Every row gives one point. Each copy is the shape, with its points in the same order, stretched, turned, moved and blurred by noise. Some copies are also mirrored. Which?
(in the rows, 128 means zero)

Shape (8 x 2)
[[129 141]
 [ 38  56]
 [118  95]
 [137 173]
 [130 180]
 [156 102]
 [150 116]
 [145 141]]
Copy 1 (8 x 2)
[[139 120]
 [ 65 150]
 [112 108]
 [160 127]
 [161 134]
 [127  85]
 [133  94]
 [145 108]]
Copy 1 is: only turned
Copy 2 (8 x 2)
[[ 98 115]
 [154  53]
 [133 115]
 [ 65 112]
 [ 49 112]
 [145 148]
 [129 132]
 [105 123]]
Copy 2 is: only turned

Shape (8 x 3)
[[134 132 118]
 [ 96 130  66]
 [125 164 112]
 [180 142 139]
 [142 136 215]
 [144 130 151]
 [109 124 103]
 [127 130 106]]
Copy 1 (8 x 3)
[[145 123 149]
 [195  63 210]
 [182 153 165]
 [ 94 163 137]
 [ 97 198  14]
 [118 139 104]
 [166  89 153]
 [153 104 157]]
Copy 1 is: only turned
Copy 2 (8 x 3)
[[115 126 131]
 [ 63 161 103]
 [105 116 114]
 [131  81 158]
 [202 117 149]
 [137 120 149]
 [100 154 120]
 [ 98 135 123]]
Copy 2 is: only turned
Copy 3 (8 x 3)
[[115 153 125]
 [103 185 168]
 [142 159 146]
 [138 151  86]
 [138  68 106]
 [125 125 112]
 [105 157 149]
 [112 160 133]]
Copy 3 is: only turned

Shape (10 x 4)
[[147  91 202 149]
 [117 123 125 113]
 [105 149 122 121]
 [ 81 143  95 120]
 [229 116 116 133]
 [107 123  98 146]
 [111 137 109 119]
 [104 143 115  97]
 [201 105 137 177]
 [114 166 153 126]]
Copy 1 (10 x 4)
[[145 212 129 161]
 [120 160 131 126]
 [134 135 122 114]
 [131 117 151 104]
 [ 72 184  86 194]
 [120 130 153 140]
 [115 143 130 111]
 [114 140 125  97]
 [112 177 113 217]
 [149 146 106 118]]
Copy 1 is: mirrored
Copy 2 (10 x 4)
[[196 161 152 227]
 [112 124 127 121]
 [120 111 138  90]
 [ 72 124 149  67]
 [179 133  13 106]
 [ 85 152 133  80]
 [101 121 128  89]
 [103 101 130  97]
 [181 177  65 133]
 [168 102 141 113]]
Copy 2 is: only turned
Copy 3 (10 x 4)
[[ 75 149 208  89]
 [118 138 142 127]
 [126 144 127 169]
 [152 158 123 163]
 [104  52 186  71]
 [153 152 155 126]
 [133 137 132 144]
 [122 133 112 158]
 [115 100 219  71]
 [105 141 133 198]]
Copy 3 is: mirrored
Copy 4 (10 x 4)
[[103 204 123 184]
 [149 150 147 135]
 [137 133 129 106]
 [132 112 166  93]
 [168 130  98 179]
 [122 102 162 119]
 [146 126 151 109]
 [146 143 137 110]
 [117 118 115 179]
 [112 139 111  88]]
Copy 4 is: only turned

Shape (12 x 6)
[[119 110  99 137  96 102]
 [ 98 131 140  90 127  75]
 [175 111 123 142  99 157]
 [138  65 100 136 125 125]
 [153 140 195 104 155  93]
 [140 125 142 142 166 156]
 [119  98 133 116 102 106]
 [124 167 153 134 137 146]
 [112 149 150  95 156 172]
 [ 97 105 147 108 111  99]
 [158 172  98 124 157 157]
 [149 101 101 132 109 161]]
Copy 1 (12 x 6)
[[122 148  91  78 127 157]
 [105 134 167  62 123 141]
 [134 174  85 164 150 154]
 [112 165  82 112 104 180]
 [132 126 183 129 111 113]
 [104 111 133 153 128 150]
 [130 153 129  86 128 158]
 [122  93 156 152 160 120]
 [ 87 111 185 150 158 153]
 [137 129 155  71 116 157]
 [ 73 131 127 171 156 124]
 [117 166  88 145 139 171]]
Copy 1 is: mirrored
Copy 2 (12 x 6)
[[ 97  80 106 114 101 152]
 [112  79 176 160  47 125]
 [171 136  91  98 153 124]
 [104 122 147  53 139 150]
 [191 168 166 166  40  93]
 [121 203 167 128 139 115]
 [119  85 134 101  82 112]
 [130 169 138 186 107 101]
 [133 149 200 155 149  87]
 [113  84 152 112  65  90]
 [139 171 147 176 175 179]
 [134 116 132  83 175 138]]
Copy 2 is: only turned
Copy 3 (12 x 6)
[[178 109 101 147 169 101]
 [163 174  76 117 141 110]
 [111  76 180 122 153 124]
 [139 129 151 183 193 124]
 [ 82 180 161  96 132  83]
 [ 70 130 193 151 112 125]
 [145 126 100 139 177 118]
 [ 92 108 144 109  84 121]
 [ 76 133 146 112  70 184]
 [140 145  81 140 168 120]
 [121 116 194  99  55 136]
 [128  89 161 142 147 149]]
Copy 3 is: only turned
Copy 4 (12 x 6)
[[ 89  69  90 169 132 111]
 [ 29 144 108 151 103 136]
 [189  67  98 112 109 139]
 [108  49 105  93 148  89]
 [106 197 122  89  41 139]
 [157 145 166  94 135 121]
 [ 81  96  75 124 125 127]
 [150 174 144 148 121 164]
 [129 164 171 108 156 203]
 [ 57 135  76 128 131 133]
 [161 102 217 162 113 165]
 [155  54 116 124 150 149]]
Copy 4 is: mirrored

Shape (11 x 8)
[[ 83 122 174 120 146  98 161 129]
 [ 79 141 126 139 159 129 114 118]
 [186 142 139 139 119 158  43  98]
 [111 122 154 133 124 159 160  83]
 [185 123 129 137 139  96 161 157]
 [105 149 135 123 142 113 155  87]
 [184 136 176 139 160 120 149  88]
 [104 153 139 115 111 109 148 119]
 [113 120 133  46 151 116 143 170]
 [154 152 131 114 101 113 147 103]
 [ 72 107 125 124 139  97 131  98]]
Copy 1 (11 x 8)
[[ 74  84 107 119  88  77  75 121]
 [ 88  89 182  85 131 117 124 134]
 [147 125 120 151 162 232 190 187]
 [ 88 102 126 124 101 178  75  69]
 [182 185  59 132 113 118 131 140]
 [ 91 108 128  81  89 130 127  93]
 [129 143  44 110  84 199 106 128]
 [ 88 112 115 118 113 105 140 118]
 [ 90 131 152 193  43  79 137 175]
 [126 143  85 125 103 148 162 109]
 [104  73 174  96  94  78 115  89]]
Copy 1 is: only turned
Copy 2 (11 x 8)
[[ 66 162 121  97 180 153 112 135]
 [ 52 158 127  90 124 112 143 141]
 [159  55 122 101  67  67 153 155]
 [ 81  96 116 115 183 153 177 117]
 [187 159  97 166 128 127 121 135]
 [ 60 132 128 123 143 161 165 152]
 [142 109  77 114 143 135 179 166]
 [ 70 119 146 139 146 145 112 134]
 [121 181 107 110 116 199  68  80]
 [124  88 136 158 128 153 134 147]
 [ 74 154 160  94 149 153 155 143]]
Copy 2 is: mirrored

Shape (13 x 9)
[[120 144 140 107 159 125 133 139 121]
 [ 77 153 120 114 126 126  83  90 133]
 [ 89 120 130 137 133 152 140 119 128]
 [117 161  65 152 170 130 172 156 149]
 [177 117 129 101 116 127  88 141 147]
 [127 149 161 157  97 168 134  71 112]
 [166  94 179 140 141  99 130 111 111]
 [100 107  88 105 127 102 163  81  92]
 [141 106 146  50 101 144  96 166  88]
 [136  88 131 173 175 117 141 165 164]
 [161 128 177  48 108 145  91 102 113]
 [155 166  96 106 144 119  95 125  79]
 [125 136 169 145 111 110 139 144 143]]
Copy 1 (13 x 9)
[[108 141 139 131 137 130 153 134 160]
 [138 106 185 152  87 129  81 174 200]
 [145 103 133 155 148 101 122 156 164]
 [ 90 181 103 193 104  80 161 122 120]
 [148 142  98 105 101 158 111 135 128]
 [160  83 183 116 172  82 125 176 120]
 [107 117 103 113 190 170 133 164  95]
 [132  90 164 221 144 133 151 152 116]
 [159  78 141  98 107 154 166 108 185]
 [102 168  29 143 160 143 108 152 122]
 [179 111 178  84 143 161 135 138 157]
 [ 92 124 175 130  70 130 173 158 149]
 [103 113 114 118 153 126 122 113 126]]
Copy 1 is: only turned
Copy 2 (13 x 9)
[[ 93 115 113 173 139 134 158 138 160]
 [102  84 128 129 205 145 151 215  93]
 [122 103 176 127 134 128 155 143 115]
 [196  63 155 193 147 125 120 120 175]
 [141 121  48 136 103 158 153 149 137]
 [ 92  92 198 101 125 195  89 130  68]
 [ 89 143 107 143 120 111 108  69 117]
 [ 84  70 153  95 193  73 112 108 185]
 [ 77 166  53 117 101 150 207 166 206]
 [192 135 131 187 114  98 149  84 113]
 [ 27 113  41 102 106 177 162 155 132]
 [120 113  94 146 200 169 129 136 200]
 [126 140 133 165  83 135 111 168 112]]
Copy 2 is: mirrored
Copy 3 (13 x 9)
[[132 124 140 151 170 121 147 133 113]
 [156 148 149 145 118 108 188  99 120]
 [148 111 133 132 118 133 122 109 122]
 [149  79 162 159 212  75  73  92 122]
 [133 152  83 177 120 137 147 150 183]
 [183 177  97 115  91 110  71 104 128]
 [ 84 155 126 109 113 136 113 161 180]
 [ 95  93 129  90  96  59 119  70 104]
 [129 133  57 168 101 191 178 136 132]
 [103  93 171 143 161 150 104 151 191]
 [159 183  56 151 107 136 188 159 122]
 [129 150 107 143 181 118 133  74 134]
 [120 153 147 168 105 124 111 173 143]]
Copy 3 is: only turned
Copy 4 (13 x 9)
[[133 161 127 109 141 130 116 119 129]
 [ 68 149 195 123 122 154 134 155 105]
 [103 156 138 148 118 120 123 121  96]
 [ 81 110  55 111 177  74 117  90 143]
 [158 111 129  89 146 141 126 127  94]
 [152 160 197 136  84 103 154 156  89]
 [205 126 154 162 104 115 108 162 121]
 [124  97 164 188 101 110 123  98 127]
 [187 154 161  71 110 158  97  84  80]
 [125 119  52 161 158  91  90 158 107]
 [185 163 197  96 112 176 144 126  87]
 [159 122 182  61 138  84 101  95 152]
 [148 146 110 109  92 149 142 159 112]]
Copy 4 is: mirrored

Shape (17 x 12)
[[126 140 125 128  22 115 125 154  89  20 112 122]
 [129 125 151 132 135 116 133 151 133 110 153 113]
 [133 130 134 134 149 151 114 106 121  97 117 154]
 [ 32 137 128 134 139 111 116 152 155 153 112 127]
 [150 171 122 127 145 114 128  75 140 162 128 114]
 [139 203 134 137 123 111 116 131 150 144 113 117]
 [104 115 154 155 136 131 136 107 156 163 130 131]
 [126 118 124 135 141 130 131  57 125 146 107 148]
 [147 133 137 113 117 126 127 151  98 154 134 171]
 [143 121 157 116  89 134 111 132 132 106 107 125]
 [117 111 130 112 151 163 152 143 154 155 115 138]
 [137 113 112 144 143 115 120 146 128 147 119 113]
 [125 142 155 109 133 117 148 132 110 148 107 111]
 [142 116 140  92 121 112 121 118 153 148 129 118]
 [128 134 141 126 120 115 157 156 158 154 113 132]
 [ 85 113 136 140 136 176 120 147 128 164 127 124]
 [146 119 150 136 145 118 118 155 105 147  99 147]]
Copy 1 (17 x 12)
[[148 136  35 128 148 193  75 142 111 162 208  69]
 [146 130 123 151 108 135 141 138 139 144 160 134]
 [127 134 145 121 138 141  93 132 137 130 122 120]
 [ 76 180  68 143 173  77 147 159 145 111 111 166]
 [122 128 141 152 132 109 142 107 123 127  63 115]
 [136 153 104 189 149 120 138 129 159 118  89  98]
 [ 96 165 129 144 124 130 151 129 123 126 107 144]
 [ 91 134 142 109 130 127 114 119 110 130  77 132]
 [144  98 122 153  90 121 101 113 156  88 126 149]
 [113 130 117 157 134 160 107 121 126 118 162  91]
 [122 130 137 117 134 127 147 132 142  89 127 157]
 [144 131 125 120 115 125 146 156  95 111 132 141]
 [113 110 106 162 131 138 140 134 137 124 115 138]
 [112 110 136 150 119 110 140 110 135 112 127 118]
 [130 133  98 145 110 139 158 140 145 100 132 130]
 [111 167 118 141 151 119 133 125 116  98 126 175]
 [135 113 124 149 103 144 110 152 126 104 136 139]]
Copy 1 is: only turned
Copy 2 (17 x 12)
[[118 104 126 179 159 166 249 126 111 154 224 119]
 [147 123  99 115 146 134 143 154 131 127 126 109]
 [133 115 125 106  94 115 153 115 169 127 146 141]
 [201 113 126 131  89  78  89 172 115 141 178  93]
 [116 110  99 120 155  75 113  93 166 142 104 130]
 [156 137  91 146 143 103 121 105 160 181 120 113]
 [148 101 111 113 114  87  81 178 157 123 136 152]
 [106  75 130 113 114  72 127 106 165 109 135 165]
 [125 136 159 175 132 129 143 144 150 108 120 133]
 [110  97 136 137 121 125 142 149 113 172 145 138]
 [158 133 137 116  92  74 128 163 123 135  99 149]
 [129 143 106 126 112 109 115 132 104 121 121 137]
 [162  99 131 140 154 107 133 123 119 146 113 143]
 [108 107 119 130 128  90 116 153 121 151 100 123]
 [150 130 102 157 123  92 132 160 127 150  91 141]
 [177 144 154 101 100  86  95 186 116 125 161 156]
 [144 137 135 155 105 137 108 122 113 130 106 150]]
Copy 2 is: mirrored
Copy 3 (17 x 12)
[[136 186 187 171  65  46  35 197 152 150 121 176]
 [141 129 158 154 106 127 111 128 147  98 131 123]
 [144 154 166 116  88  98 140 155 118 128 118 126]
 [130 127  93 144 168 111  99 155 188  45 171 117]
 [112 131 119  97 153 143 158 135 174 130  97 167]
 [ 78 121 118 110 127  89 126 124 188 108 126 172]
 [135 120  92 136 120 150 168 140 146  84 128 147]
 [147 154 114  95 136 143 173 159 137 126 119 159]
 [123  94 105 117 109  88 112 119 128 132 140 130]
 [137 135 127 132  61 101 125 133 153 128 128 128]
 [102 135  90 120 102 140 144  85 118 101 143  91]
 [138 146 106 136 154 103 133  95 144 112 144 134]
 [127 139 128 108 110 132 121 115 155  81 168 156]
 [135 123 118 118 119 159 140 104 165 141 127 100]
 [ 91 123  89 127 121 129 137 101 146 110 155 137]
 [130 122  83 121 113 108 128 123 132  58 123 118]
 [140 134 113 118 111  88 143  98 133 100 173 133]]
Copy 3 is: only turned
Copy 4 (17 x 12)
[[168  63 137 237  85 191 127 110  92 123 169 119]
 [127 122 129 138 115 138 139 141 132 102 122 131]
 [126  93 135 134 141 111 136  93  99 124 131 115]
 [141 161 174 150 160 121 135 118 170 194 122 128]
 [ 91 150 116 131 143  71 134 150  64 117 114 157]
 [ 86 169 157 155 122 127 152 155  72 128 116 112]
 [109 127 109 146 172 102 157 123 137 146  94 157]
 [122  95 103 138 177  66 142 109  90 146 125 165]
 [168 114  84 137 136 146 175 129 106 113 152 103]
 [123  85 109 166 103 148 175 115  97 134 142 134]
 [126 108 103 108 140 123 131 128 152 153 107  98]
 [128 128 116 124 153 154 132 137 124 138 138 135]
 [154 104 128 115 118 114 152 150 100 138 120 136]
 [112 119  93 132 111 105 166 147 111 123 147 145]
 [115 123 117 143 137 142 159 166 138 141 113 107]
 [149 129 104 128 153 139 127  87 153 173 103 127]
 [153 101 121 114 145 160 181 128 106 136 141 114]]
Copy 4 is: only turned

Shape (17 x 12)
[[168  97  79 127 163 125  96 171 136 122 103 111]
 [143 125  80 104 115  58 126  92 113 111 135 168]
 [143 148 143 148 113 125 157  93 195 111 156 137]
 [ 98  70 125  88 134 137 159  97  92  75  75 162]
 [146 148  83 174 106 111 134 150 127 137 104 162]
 [ 96 110 146 115 102 127 173 114 124 123 138 148]
 [179  69 131 137  78 133 169  99 124 161 109 102]
 [ 97 148 103 125  63 142 107 126 187  81 150 152]
 [ 82 128 145 170 147 114 108  94 174 129 156 168]
 [104 154 129 146 153 133 192 166 127  95  73 131]
 [ 83 155 153 164  72  96 143 168 142  79 100  99]
 [123  85 139 122 165 151 109 102 110  63 152 175]
 [183 135 105 184  78 125 121  90 169  72 131 183]
 [120 112  71 179 156 140 149 103  96 152  85 110]
 [ 89 141 155 162 119 155 113 115 149 154 177 178]
 [169 155 122 103 139 125 100  95 139  91 137 154]
 [179 124 124  88 151 141 154 140 158  65 176  97]]
Copy 1 (17 x 12)
[[174  68 142 114 119 128 108 177 159 155 139 137]
 [150  82  97 189  88  97 117 138 101  90 116 151]
 [ 79 170 151 190 127  86 153 135 128 112 100 111]
 [118 127 132 125  68 124  41 101  76 116 170 192]
 [ 99  66 114 149 122 112 147 141 154  77 135 127]
 [ 97 149 116 151 122 119 113 102  87 131 150 165]
 [ 61 142  67 152  88  87  81 144 150 195 118 131]
 [ 99 108 176 187  96 146 179 145  70 119 127 114]
 [114 180 154 188 131 137 186 147 144  77 131 152]
 [115 103 150  99 161  98  82 102 124  64 174 129]
 [115 121 124 119 141  91 146 154  79  84 174  69]
 [152 159 185 116  77 131 144 125  95 118 135 189]
 [ 54 123 158 185  56  71 180 166 117  76  89 117]
 [118 114 107 145 106 130 110 110 219  89 155 132]
 [ 92 176 147 153 143 173 206 120 136 102 116 161]
 [135 128 152 138 109 122 119 136 111  96  73 113]
 [163 128 178 118 125  79 121 119  99 181 111 128]]
Copy 1 is: mirrored
Copy 2 (17 x 12)
[[113  98 115 146  82 123 185 108 149  96 143 190]
 [ 88 130 101 133 115 114 133 140  51 123 114 103]
 [148 193  89 119 195 104 135 136 137 158 139 113]
 [161  52  85 148 158 159 129 115 114  88 123  59]
 [123 106  82  81 116 150 124 146  92 122 113 190]
 [161 118 133 129 178 151 111 139 105 112 134  93]
 [212 119 116 126 195  78 184 135 122  43 125 126]
 [ 87 141 119 117 162 173 180 175 112 196  92 112]
 [ 96 141 105 153 142 128  74 170 154 152 106 124]
 [158  79  88  74 149 168  82  79 129 135 173 152]
 [134  63 144  86 171 132 104 113 104 195 127 155]
 [153 109  82 189 131 149 124 148 126 136 144 102]
 [156 155  17 112 179 111 165 165  93 170 100 144]
 [120  60  86  80 112 112  96 186 152  62 159 155]
 [140 158 135 138 138 164  90 194 137 149 109 139]
 [135 182  89 131 113 115 162 129 106 172 122 107]
 [159 185 118 153 160 114 191  97 121 150 208 125]]
Copy 2 is: mirrored

Shape (17 x 12)
[[142 125 141 118 118 127  96 135 136  77 114 120]
 [141 129 123 115 135 146 105 122 168 109 121 117]
 [ 98 129 143 102  84 106 127 128 110  96 140 129]
 [131 142 152 127 125 145 123 108 155 101 170 124]
 [145 125 137 129 210 205  97 134  70 204 144 115]
 [104 103 152 127 115 128 122 108 136 175 103 115]
 [101 159 168 111 139 150 137 125 112 123  82 156]
 [141 131 136  85 127 131 127 126 122  86 122  96]
 [115  71 122 162 105 139 138 145 138  75 148 132]
 [111 138 106  87  81 148 110 123 137  95 125 149]
 [171 112 137 122 101 135 154 117 135 125 120 144]
 [139 149 138 112 106 111 111 140 138 124 119 128]
 [131 154 102 139 249 182 125 173  89 199 137 126]
 [110 133 131  93 105 157 149 146 147  97 129  96]
 [132 135 107 135 126 117 142 107 129 100 133 120]
 [ 96  88 130 107 149 134 133  94 115 134 119 144]
 [128  84 155  97 134 109 140 137 152 138 137 159]]
Copy 1 (17 x 12)
[[114 111 111 135 131 142 139 116  75 141 149 161]
 [ 92  93 104 116 137 126 134  94  99 147 135 136]
 [125 125 101 190 144 110 171 142 100 153 153 129]
 [150  68  98 167 128 100 147 101 113 170 149 115]
 [220 181 108 113 129 162 144  76 232 107 149 167]
 [138 171 103 128 164  81 157 137 154 137  86 123]
 [145 149 143 140  83  92 114 136 126 115 147 143]
 [113  97 101 133 131 134 171 117  87 112 175 155]
 [139 126  94 147 159 115  81 151 124 157 134 147]
 [ 70 121  80 150 131 106 159 116  95 176 167 124]
 [127 159  49 123 109  88 123 121  88 117 142  98]
 [119 132 107 156 140 129 150 108  86 139 135 105]
 [194 158 164 120 126 206  81  58 230  70 147 132]
 [108  93 116 134 157  88 138 129 103 140 181 111]
 [114 108  94 141 125 144 134 129 114 129 132 122]
 [117 153  86 141 127 109 153 130 168 113 119 181]
 [117 152  80 177 138  94 124  99 120 107 124 129]]
Copy 1 is: only turned
Copy 2 (17 x 12)
[[121 100 123  89  86  98 107 137 107 100 145 121]
 [140 138 131 122  99 112 129 131 135  99 152  92]
 [121 110 101  73 140 115 107 189 127 109 114 159]
 [118 154 108  96 138 154 125 150 117 106 174  97]
 [162 152 187 112  97 148 207 123 124 185 204 169]
 [130 131 135 153 106 174 115 153 164 144  92 132]
 [125 119 160 132  88 106  98 201  99 172 156 140]
 [143 103 137 101 133  75 107 159 134 106 180 131]
 [104  94 105  60 163 139 121 135 124 146  83 109]
 [138 109 102  79 124  94 145 199 137  88 122 119]
 [128  93  82 133 142 138 141 142 121 131 128 120]
 [155 132 107 118  86 120 128 140 113 106 134 146]
 [204 198 222 128 104  93 212 104 105 202 195 181]
 [176 125 136 100 152 101 108 185 151 151 166 113]
 [135 125 131 113 164 109 133 147 118  85 117 130]
 [ 81 119 148 118 151 110 125 174 162 128 108 127]
 [ 90 139  88 121 119 122 123 132 153 154 124 124]]
Copy 2 is: mirrored

Shape (16 x 12)
[[100 113 145 152 119 165 225 132 169 120 116 106]
 [107 102 152 109 210 111 126 139 157  98 115 166]
 [ 72  98 131 151 113 161 124 104   7 122 108 137]
 [107  95 109 123 139  97 121 159  74 147 130 117]
 [151 139 145 121 124 106 139 159  44 117 114 140]
 [132 164 123 174 124 191 125 135 148 150 137 134]
 [108 107 147 156 112 110 111  68 169 122 183 194]
 [133 102 143 116 112 120 155 139 166 127 119 191]
 [124  99 123 108 114 138 145 101 155 120 111 111]
 [116 158 145 128 108 153 153 145 165 105 153 122]
 [ 99 100 125 121 127 100 105 156 165 122 101 116]
 [126 196 111 124 131 116 191 157 129 106 125 169]
 [115 126 149 125 133 102 125 111  79 153 116 138]
 [136 105  99 101 169 134 117 156 156 128 128 129]
 [130 152 140 124 108 145 120 155 122 131 172 118]
 [119 107 120 215 125 186 115  93 156 102 151 108]]
Copy 1 (16 x 12)
[[134 105 144 118 130 152  57 153 143 177 120 167]
 [ 84 185 136 132 119 119 127 116 146 131 168 167]
 [140 149 137 119 163  86 102  85 159  63  57 133]
 [117 125 140 123 130  76 124 111 180 142 122  95]
 [151 128 118 120 112  50 165 134 126 114 113 128]
 [107  86 140 120 139 169 123 104 107 102 117 111]
 [ 76 170 198 169 183 161  86 153 102 125 153 131]
 [ 70 143 119 143 141 123 100 166 108 157 132 149]
 [127 146 129 146 130 147  95 161 160 135 128 124]
 [139 103 126 153 123 140  98 130 115 145 144 142]
 [121 138 103 151 149 133 129 124 168 148 153 126]
 [123  83 101 120 109  76 120 158 103  92 179 166]
 [141 155 133 108 137  89 143 123 132 106 140  98]
 [ 85 128 130 148 101 128 112 130 171 143 140 115]
 [142  97 140 159 116 116 120 110 119 142 129 107]
 [104 113 200 154 176 218  97 112 156 114  85 151]]
Copy 1 is: only turned
Copy 2 (16 x 12)
[[104  88 151 102 135 109 128 162 210 181 103 119]
 [ 49 136 114 167 103 122 115  96 113 201 111 164]
 [136  68 103  48  53  78 179 130 151  79 160 102]
 [133 115 143 149 113 112 141 135 113  90 176 130]
 [156 132 125 105  71 112  79 145  87  93 165  76]
 [115  58 132  86 155 156 137 154 126 105  55 136]
 [147  93  22 123 146 132 154  90 123 169 105 166]
 [153 136 111 136 123 123 111 106 116 168  90 122]
 [122 139 144  86 146 135 151 105 172 136 152 127]
 [109 129 119 118 138 152 112 167 164 135 102 144]
 [111 148 173 144 116 171 139 112 161 125 145 168]
 [110 102  91 163 124 113  57 131 138 116 114  97]
 [131 114 112 111  94 132 138 116 106 114 157  90]
 [ 87 137 152 149 167 124 126 115 109 128 120 163]
 [127 128 112 127 138 151 124 184 113  93 113 136]
 [114  43 118  36 154 147 163 127 186 143  98 210]]
Copy 2 is: mirrored
